Every row gives one point. Examples show where two turns around zero, p and q, send a point. Where does a point land after both, in the order given? Backwards means that the second turn is done in reverse. Each puzzle has new turns, and all numbers are rounded.

Turn p:
-0.12 +0.12 +0.19 -> +0.02 +0.20 +0.15
-0.16 -0.11 +0.15 -> -0.15 +0.19 -0.01
+0.18 -0.07 +0.47 -> -0.32 +0.03 +0.40
+0.37 -0.16 -0.33 -> -0.02 -0.49 -0.17
-0.14 +0.01 -0.24 -> +0.15 +0.02 -0.24
-0.13 +0.21 -0.24 -> +0.32 +0.04 -0.13
Turn q:
-0.22 -0.01 -0.26 -> +0.12 -0.31 -0.07
-0.13 +0.23 -0.09 -> +0.00 -0.20 +0.19
+0.38 +0.19 -0.17 -> -0.46 -0.05 +0.00
-0.17 -0.29 +0.36 -> +0.36 +0.33 -0.05
+0.15 -0.12 +0.17 -> -0.04 +0.24 -0.07
Where do these land?
q, then p: +0.25 -0.05 +0.13 -> +0.24 +0.15 +0.01
p, then q: +0.23 +0.36 +0.32 -> +0.05 +0.50 +0.17
p, then q: -0.11 -0.18 -0.35 -> -0.11 -0.31 -0.25
q, then p: -0.10 +0.12 +0.23 -> -0.02 +0.02 +0.28
p, then q: -0.23 -0.33 -0.27 -> -0.05 -0.46 -0.13
q, then p: -0.04 +0.07 -0.06 -> -0.10 +0.02 -0.02

Turn p:
+0.28 -0.06 -0.34 +0.15 -> -0.31 +0.06 +0.07 -0.34
-0.30 -0.18 +0.02 +0.16 -> -0.07 -0.34 -0.05 +0.16
+0.14 -0.32 +0.29 -0.23 -> +0.16 +0.08 -0.48 +0.00
+0.19 +0.19 +0.11 -0.02 -> +0.01 +0.28 +0.05 +0.05
-0.31 +0.37 -0.08 -0.06 -> +0.21 -0.09 +0.41 +0.14
Turn q:
-0.06 +0.01 -0.26 -0.26 -> +0.27 -0.21 +0.01 -0.15
+0.00 -0.08 +0.10 -0.40 -> +0.01 -0.39 +0.16 +0.05
-0.09 +0.15 +0.10 +0.17 -> -0.01 +0.23 +0.09 +0.09
-0.31 -0.24 -0.01 -0.01 -> -0.12 -0.02 +0.20 -0.31
+0.32 +0.04 +0.16 +0.64 -> -0.31 +0.50 -0.38 +0.22
+0.14 +0.11 -0.08 -0.14 -> +0.16 -0.12 -0.08 +0.11
Where do these land?
q, then p: -0.40 +0.15 -0.06 -0.26 -> +0.09 +0.33 -0.34 +0.14
p, then q: -0.24 +0.00 +0.26 -0.17 -> -0.10 +0.10 -0.37 +0.02
q, then p: +0.13 -0.33 -0.30 +0.23 -> +0.27 -0.14 +0.20 -0.37
p, then q: +0.35 -0.22 -0.28 +0.04 -> +0.29 -0.26 +0.29 -0.12
q, then p: +0.09 +0.18 +0.13 +0.16 -> -0.16 +0.03 +0.21 +0.12
q, then p backwards: +0.07 +0.23 +0.26 -0.01 -> -0.12 +0.19 +0.22 +0.17

Turn p:
+0.06 -0.02 +0.00 -0.39 -> -0.22 +0.30 +0.02 -0.13
+0.42 -0.01 -0.06 -0.29 -> -0.28 +0.36 -0.10 +0.22
+0.19 -0.27 +0.04 -0.07 -> -0.28 -0.02 -0.18 +0.06
-0.20 +0.11 +0.37 +0.28 -> +0.38 -0.19 -0.24 -0.18
-0.18 +0.04 -0.21 +0.18 -> +0.11 -0.20 +0.24 +0.04
-0.29 +0.15 -0.14 +0.29 -> +0.29 -0.25 +0.25 -0.01
Turn q:
+0.08 -0.08 -0.05 +0.20 -> -0.14 +0.03 +0.00 +0.18
+0.14 +0.01 -0.16 -0.43 -> +0.33 +0.19 -0.25 -0.14
+0.23 -0.31 +0.37 +0.27 -> -0.58 +0.05 -0.13 -0.03
-0.19 +0.31 +0.02 +0.18 -> +0.07 -0.34 +0.19 +0.08
-0.25 +0.07 -0.17 -0.21 -> +0.31 +0.06 +0.18 -0.09
Where do these land?
q, then p: +0.07 -0.28 +0.22 -0.03 -> +0.10 +0.12 +0.23 -0.23
p, then q: +0.08 -0.13 -0.02 +0.13 -> -0.08 +0.11 +0.12 +0.09
p, then q backwards: +0.03 +0.22 +0.18 +0.14 -> +0.08 +0.11 -0.21 -0.20
p, then q: -0.03 -0.01 -0.43 -0.08 -> -0.28 -0.20 +0.16 -0.22
p, then q: +0.23 +0.47 +0.43 -0.16 -> +0.38 -0.29 -0.37 +0.34
q, then p: -0.23 -0.25 -0.03 -0.24 -> +0.15 +0.37 -0.09 -0.06
q, then p: -0.15 -0.03 -0.35 +0.24 -> +0.28 -0.17 -0.28 +0.13
